Each row of a before or after table is a point. One or more steps were done to the points. Then noise was added and the rows were shuffled. The steps act on how far a point lies along the listed directions, d1 being the first. Name the steps. A step turns or swaps two directions, mirrors them in a line or flattens them onto one, adds a multiple of one to another, or multiplies one. Angles are multiples of 10 degrees, from the lower direction toward the higher: turns from -170 to 170, lines from 10 to 170 but not 90. Use the fewest steps. Two steps may share a direction if one is a turn and the other turns, adds or multiplies; they go together, in the order done. Otherwise the lowest direction goes first.
In the rows, zero is written as 128.

Directions:
(1): [175 147]
(2): [109 175]
Before (10 x 2)
[[100  73]
 [ 87 176]
 [117 160]
 [115 130]
 [117  94]
 [195 116]
 [114  82]
 [151 108]
 [113 167]
 [120  51]]
After (10 x 2)
[[ 65 131]
 [131 147]
 [ 95 127]
 [124  98]
 [160 178]
 [157 155]
 [163 154]
 [ 82 130]
 [144  62]
 [ 51 109]]
Steps: turn d1 and d2 by -70 degrees

Directions:
(1): [142 183 145 107  94 158 149  66]
(2): [ 89 194 109 154 153  84 155 138]
(3): [103 157 136 135 168 204  98 153]
(4): [120 108 208 142 171 119 160 109]
(5): [188 138 101  89 193 123 142 122]
(6): [ 97 105  97 145 158 122  91  55]
Before (12 x 8)
[[129  72 164 130 138 134 135 203]
 [167 108 146 110 179 194 105 173]
 [133 234 106 119 151 167 153 164]
 [ 98 157 134 158 147 153 109 127]
 [102 160  83 130 171  79 136 100]
 [185 114 181  69 153 150 155  91]
 [142 150 141 108 182 110 181  98]
 [174 141  65  85 141 144 118 101]
 [135 162 116 163 139 119 144 130]
 [160 136 164 105 152 138 146 132]
 [120 126 170 157 159 111 139 199]
 [100 179 120 154 164 110 149 152]]
After (12 x 8)
[[158  30 165  97 196 101 124  45]
 [130 164 119 167 145 105 149 126]
 [105 175 186 151 166 156 140 119]
 [173 102  96  95 165 115 130 104]
 [145  99 170 119 177 108 138  80]
 [123 118 190 120 145 208 128 129]
 [120 176 114 141  91 120 135 101]
 [ 96 205 120 152 158  97 166 118]
 [107 109 116 135 225  80 154  61]
 [145 203 146 127 142  66 213 100]
 [181 116 182  95 156 184 133  45]
 [ 88 178  67 138 185  85 128 116]]
Steps: turn d1 and d3 by -100 degrees; multiply d2 by 1.3; add 1 times d5 to d4; turn d4 and d6 by 50 degrees

Directions:
(1): [157  78 153  91 165 149 118 129 132 111 141 216]
(2): [157 199 128 193 166 144 146 130 159 150 148 169]
(3): [161 113  85 112 134 114  94  94 193 175  72 125]
(4): [123 122 208 138 126 117  72  88 147 161 174 104]
(5): [ 52 145 149 108 173 119 112 179 181 114 103 128]
Before (9 x 12)
[[103 128  36  84 107 130 160 176  98  62  87 123]
 [ 73  77  82  69 160 121 136 177 176  86  69 166]
 [114  52 162  87 100 121  80  72 138 186 132  84]
 [102 127 145 110  81 136 142 146  80  77 114 102]
 [ 96 107 149  95 153 106 100 110 160 145  90  67]
 [167  99  45  66 102 149 163 148 128  92  58 166]
 [192 165 178 170 131 130  77  65 187 139 190 154]
 [ 71 166 163 128 149 161 125 160 154 139 140 117]
 [180 108 176  93 191 134  86 121 144 154 157 186]]
After (9 x 12)
[[152  96 106  70  97 152 136 131 122  92 100 152]
 [193 112 153  92 184 131  92 130 151 149 136 188]
 [ 88 127  92  91 103 121 136 164  88  69 128 109]
 [ 85 110 145 100 152 105 127 139 141 125  91  72]
 [ 97 132 170 117  76 136 149 158  62  62 138 104]
 [215 161 117 157 131 129  89  69 212 146 145 163]
 [ 80 164 150 122 148 164 126 160 162 146 128 116]
 [ 62  85 125  80 156 121 126 176 167  85 100 156]
 [104  63 144  88  89 129 122 109  97 151 142  96]]
Steps: add 0.7 times d2 to d3; multiply d4 by 0.4
